Each row of a before or after table is a point. The points were changed in one or more steps. Then noise was added and the rows were shuffled. The steps act on columns, c1 being the first. Write out the steps. A step turns or swaps two columns, mirrors them in a line or flattens them onto one, adds a multiple of one to another, or multiplies or shifts one. Angles are multiples of 10 degrees, from the lower column toward the higher: turns from -170 to 170, lines from 10 to 170 but not 90. Use the fewest steps. Two steps may share a column if one is a turn and the other turns, adds or multiplies; they go together, in the order done. Otherwise the lowest column goes first.
In the rows, 128 means zero.

Before (13 x 3)
[[151 142  85]
 [ 18 126 137]
 [136 132 100]
 [139  79 120]
 [127  24  92]
 [ 52 136 196]
 [142 146  96]
 [154 143  99]
 [155 110 193]
 [149 147 142]
 [155 132  90]
 [116 132  82]
 [112  95  81]]
After (13 x 3)
[[ 53 104 128]
 [151 148 159]
 [144 156 159]
 [151 161 154]
 [145 149 140]
 [176  97 153]
 [102  85  29]
 [177 137 136]
 [159  43 198]
 [ 99 150 125]
 [130  80 167]
 [182  77  51]
 [151 159 140]]
Steps: turn c1 and c3 by 120 degrees; turn c2 and c3 by -30 degrees

Before (11 x 6)
[[107 118 147 130  97 103]
 [175 167  83 106 149 168]
 [132 133 130  85 169 187]
 [ 96  97 151 123 180 111]
 [185 118 174  16 122  89]
 [145 146 182  89 143 155]
 [140 136  83  96 129  81]
 [ 98 107 131 129  83  78]
 [101 171 151 127 176 140]
 [118 138 192   7 130  85]
 [110 119 131 130 126 182]]
After (11 x 6)
[[120 118 130 130 144 123]
 [ 66  96 150 123 130  51]
 [120 139 191   6 136  26]
 [163 119 174  17  82  29]
 [133 138  82  97 116  22]
 [133 166  81 106  75 107]
 [123 146 183  89 107  94]
 [144 118 146 130 163  43]
 [ 72 171 152 127 127  80]
 [ 95 133 130  85 103 128]
 [151 107 132 129 176  17]]
Steps: mirror c1 and c5 in the line at 150 degrees; shift c6 by -60

Before (8 x 11)
[[ 83 108 142 129 127  72 163 152  90 133 160]
 [118 138 125 139 135 126 119 130 127 128 218]
 [ 67 104 170 124 144 140 127 144 205 153 148]
 [ 69 150 171 144 139 142 169 150 141 120 126]
 [ 72 150 137 137 131  77 153 121 124 134 128]
 [ 82 130 167  95 134 119 151 118 120 137 129]
 [ 68 138 139 169 130 151 161 108  92 150 141]
 [247  91 130 149 123 119 109 124 152 139 130]]
After (8 x 11)
[[128 111 138 167 129 154 142 111 217 153 135]
 [133 133 122 140 133 129 119 131 138 128 216]
 [ 93 123 130 146 123 119 137 123  10 138 133]
 [145 111 168 101 133 123 141 118 166 129 128]
 [227 116 168 122 143 145 139 146 150 153 150]
 [153 123 136 139 132  76 124 123 142 136 125]
 [170 120 173 140 136 143 142 146 181 119 129]
 [112 101 144 130 128  72 155 155 154 130 160]]
Steps: turn c1 and c9 by -120 degrees; add 0.7 times c6 to c9; flatten c2 and c7 onto the line at 130 degrees

Before (13 x 14)
[[128 140  95 153 151 147 136 115 129 128 100 153 111  99]
 [143 135 123 103 140 157 156 111 129 123 107 150 122 112]
 [155 132  98  88 134 168 138 133  88 168 128 130 123 114]
 [104 135 146 141 150 131 108 147 127 127 130 156 111 147]
 [ 85 133 148 127 102  99 115 151 119 147 128 131 112 123]
 [131 151 155 150 133 107 106 137 139 145 107 124 123 137]
 [120 109 142 152 100 123 125 156 141 154 136 122 124 140]
 [128 162 106 145 137 159 161 128 115 130 106 145 155 117]
 [121 105 148 139 109 109 127 147  90 138 130  96 120 147]
 [158 137 119 116 150 148 159 116  97 153 145 155 127  93]
 [154 118  94  94 130 119 141 128  98 150 137 147 138 129]
 [142 128 125 110 105 107 125 173 109 132 159 103 108 127]
 [127 143 102 122 161 157 141 100 133 136 133 128 143 103]]
After (13 x 14)
[[126 138 150 122 165 214 143 101 133 151 133 157 132 103]
 [143 137 168 102 137 206 156 110 129 117 108 180 119 112]
 [118 111 134 150 100 107 126 156 142 207 137 150 133 138]
 [132 153 121 151 132  61 105 138 140 179 108 153 120 136]
 [142 141  94 111  97  74 124 174 109 139 159 133 117 127]
 [121 110 117 140 108  68 128 147  88 158 128 126 128 146]
 [154 134 162  89 132 246 136 135  88 248 128 159 120 115]
 [ 85 142 101 128  99  43 117 149 118 185 128 162 121 123]
 [130 148 128 152 144 194 135 114 131 128 100 183 103  99]
 [157 138 149 117 149 186 159 114  98 202 144 188 119  95]
 [154 114  85  93 134 122 142 129 100 195 138 176 136 129]
 [104 144 148 142 143 128 109 146 128 124 131 186 105 148]
 [128 146 156 146 145 221 160 128 114 136 105 177 152 118]]
Steps: add -0.5 times c13 to c2; turn c5 and c13 by -20 degrees; multiply c6 by 3; turn c3 and c6 by -30 degrees; multiply c10 by 3; shift c12 by 30

Before (9 x 24)
[[133 182 139  78 210  48 123 186 137 140 190  87 178  61 137  68 130 114
  127 162  95 116 107 123]
 [ 56 110 129 155 114 147  63 120 124 109 179 156 143 212  93 108 130 174
  114 115  97 165 116  67]
 [143 221 195  83 212  85 155 113 123 158 171 100 163 100  96 115  83  53
   87 117 143 103 130 165]
 [ 88  95 163 133 108 125  97 159 110  86 164 125 186 198 121 124 118 158
  159 107  79 201  92 123]
 [128 125 133 135 163 138 114  89  67 106 125 160 108 136  42 161 141 132
   74  93 128  98 194 172]
 [131 145 152 116 169 155 100 105  79 100 112 179  88 152 112 131 136 142
  105 107 183 119 162 153]
 [ 81 137 128 159 148 152 114 145  80  94 132 145  94 195  55 133 201 162
  129 101 167 169 203 125]
 [215 183 202  86 143  85 178 128 136 140 132 111 138 100  66 112  70  77
   52 155 159  97 125 163]
 [140 148 143  96 151 103 167  72 120 121 110 155  86 180  64 106 136 120
   82 125 160 124 174 221]]
After (9 x 24)
[[125 125 133 134 164 139 113  87  65 104 124 161 111 137  94 162 140  47
   72  92 129  97 235 174]
 [137 183 141  75 211  52 121 186 138 143 193  86 179  60 146  66 130 132
  125 164  95 115  97 122]
 [214 184 202  88 141  85 181 131 139 141 134 111 137  98 169 111  71  45
   53 153 158  96 123 162]
 [ 89  94 164 134 108 126  98 157 111  85 163 123 184 200  88 123 119 133
  160 104  80 201  70 123]
 [ 54 109 129 156 113 148  62 120 126 108 180 158 141 213  60 110 129 117
  113 114  97 166 109  69]
 [134 144 153 113 170 157 100 105  80 101 114 178  88 150 106 131 136 118
  104 106 185 119 186 155]
 [144 221 196  90 213  87 153 114 122 157 173  99 163 102 205 115  85  62
   86 116 143 103 132 166]
 [ 83 138 130 158 149 152 114 143  78  96 132 145  94 195  57 135 201  71
  128 100 166 167 247 126]
 [141 148 144  96 152 106 167  75 120 118 108 158  83 179 116 106 137  64
   81 128 160 124 201 220]]
Steps: multiply c18 by 1.3; turn c15 and c18 by 70 degrees; multiply c23 by 1.6
